Each row is a point. Each copy is the shape, with its points in the same order, turned, moved and blurred by noise. Some copies are also mirrored. Which?
In the rows, 128 means zero.

Shape (9 x 3):
[[125 102  91]
 [141 115 203]
 [127  93 129]
 [137  98 110]
 [105 112 107]
 [124 126  94]
 [126 116 181]
 [144 125 149]
 [114 148 118]]
Copy 1:
[[132 118  67]
 [170 121 171]
 [154 113 100]
 [146 130  90]
 [122 109  90]
 [121 133  86]
 [158 113 154]
 [142 134 132]
 [ 98 125 114]]
Copy 1 is: only turned
Copy 2:
[[ 99 168 171]
 [159  75 141]
 [118 127 177]
 [103 146 168]
 [127 166 180]
 [114 180 153]
 [156 101 150]
 [134 125 140]
 [145 170 140]]
Copy 2 is: only turned
Copy 3, 9 rows:
[[138 118 109]
 [ 64  67 182]
 [117  92 121]
 [131  99 120]
 [121 128 107]
 [142 141 127]
 [ 68  86 157]
 [111  94 163]
 [115 151 145]]
Copy 3 is: only turned
Copy 4:
[[126  99 109]
 [182 169 178]
 [158 117 125]
 [142 101 124]
 [131 124 102]
 [110 113 114]
 [168 163 156]
 [142 136 157]
 [106 145 124]]
Copy 4 is: mirrored

Shape:
[[114 138 118 151]
 [114 115 110 165]
 [ 96 142 176 113]
 [128 145 143 130]
 [ 70 132 120 148]
 [ 90 140  35  93]
 [ 98 153 106 140]
 [103 115 105 127]
 [139 123 130 132]
 [118 117 102 165]]
Copy 1:
[[158 117 107 125]
 [151  91 109 108]
 [144 147 175 130]
 [152 136 128 129]
 [161  79 146 141]
 [106  79  84 208]
 [160  99 113 152]
 [121  96 117 147]
 [136 135 111 119]
 [154  92  92 113]]
Copy 1 is: only turned
Copy 2, 10 rows:
[[139 134 147 155]
 [158 135 158 133]
 [130 109  85 170]
 [126 145 120 155]
 [155  98 152 167]
 [ 73  91 214 144]
 [129 121 158 171]
 [129 110 151 133]
 [126 145 129 132]
 [154 140 164 131]]
Copy 2 is: mirrored
Copy 3, 10 rows:
[[129 102 144 119]
 [103  94 136 120]
 [123 162 177 160]
 [139 134 149 137]
 [103 103 190 112]
 [108 134 158  21]
 [130 114 171  99]
 [ 97 126 147  98]
 [123 126 121 131]
 [111  88 136 106]]
Copy 3 is: mirrored
Copy 4:
[[142 106 108 146]
 [160 124 106 153]
 [124  82 176 133]
 [134  94 135 118]
 [131  97 129 182]
 [ 65 154  76 163]
 [116  96 112 147]
 [122 129 134 154]
 [144 122 132 114]
 [157 125  99 156]]
Copy 4 is: mirrored

Shape, 10 rows:
[[123 139 104 106  95 115]
 [ 98  71 127 158 165 116]
 [164 125 123 138 130 128]
 [ 99  89 133 150 147 133]
 [149 181  68 127  82  89]
 [144 138  92 154 117 154]
 [141 164 109 114 121 162]
 [136 168 130 156 107 130]
 [144 180 105 121 156 153]
 [100  85 116 156 128 123]]
Copy 1:
[[138 106  68 140 124 145]
 [ 81 137 142  86 136 156]
 [127 163 102 139 105 143]
 [100 126 132  91 119 141]
 [143 119  47 208 152 139]
 [111 120 116 176  88 132]
 [158 113 112 164  88 132]
 [140 137  97 161 115  93]
 [174 131 136 179 100 151]
 [ 83 119 123 106 133 142]]
Copy 1 is: mirrored
Copy 2:
[[137 130 104 162 125  92]
 [121 133 184 187  73 154]
 [148 154 155 133 138 122]
 [111 133 164 169  93 162]
 [172 100 104 131 139  58]
 [117 116 163 116 139 102]
 [129 133 117  93 131 106]
 [142 106 130 135 162 130]
 [144 126 130  68 113 119]
 [123 120 168 180 107 134]]
Copy 2 is: mirrored
Copy 3, 10 rows:
[[115 104 106 151 110 132]
 [161 125 189 140 155 110]
 [136 156 109 146 126 144]
 [146 134 168 136 147 106]
 [ 89  93  65 159 127 176]
 [108 148  96 168 161 126]
 [119 141  70 142 136 105]
 [100 144  98 118 139 136]
 [144 139  57 135 164 112]
 [121 122 174 152 151 121]]
Copy 3 is: mirrored

Shape, 12 rows:
[[144 124 103 158 124 164  98 111]
 [159 142 140 128 102 143 154 115]
 [ 69 175 112 160 135  74 151 100]
 [ 68  98 161 166 121 145 135 144]
 [153 148 167 110 120 158 108 164]
 [153  86 102  94 156 116 129 145]
 [ 89  80 117 137  96 127 130 157]
 [100 141 120 110 158 159 117 152]
 [102 104 144 123 176  75 123  99]
 [ 81 157 170 137 112 108 125 128]
 [148  94 123 159  98 157 143 100]
 [138 114  99 145 139  92 156 154]]
Copy 1, 12 rows:
[[118 118 134 150 152 119 169  86]
 [163 116 130 142 130 103 146 145]
 [ 94 164 161  92 124  43 104 124]
 [103 106 115 172 112  81  80  85]
 [114  71 113 159 137 124 139 164]
 [119 126 108 106 107 179 126 120]
 [105 131  74 148  97 105 112  88]
 [ 73 104 148 149  98 130 133 126]
 [100 157 148 104 146 137  64 117]
 [ 94 124 129 149 136  65  89 150]
 [168 127 116 157 137 111 143  86]
 [126 118 114  76 104 116 125 108]]
Copy 1 is: only turned
Copy 2:
[[114 151  85 167 143 137 118  98]
 [150 142 143 151 116 160 109 134]
 [ 63 149 158 131 161 139 180 165]
 [ 93 115 145  93 163 101 102 102]
 [175 165 118 119 101 105 122 117]
 [155  82  79 144 117 135 159 133]
 [114  94 120  95 154 146 137  88]
 [109 136  87 109 106 101 137 136]
 [121 108 112 137 184 105 167 182]
 [114 169 160  96 150 120 146 146]
 [124 118 122 166 153 162  90 101]
 [119  85 137 159 124 135 174 127]]
Copy 2 is: only turned
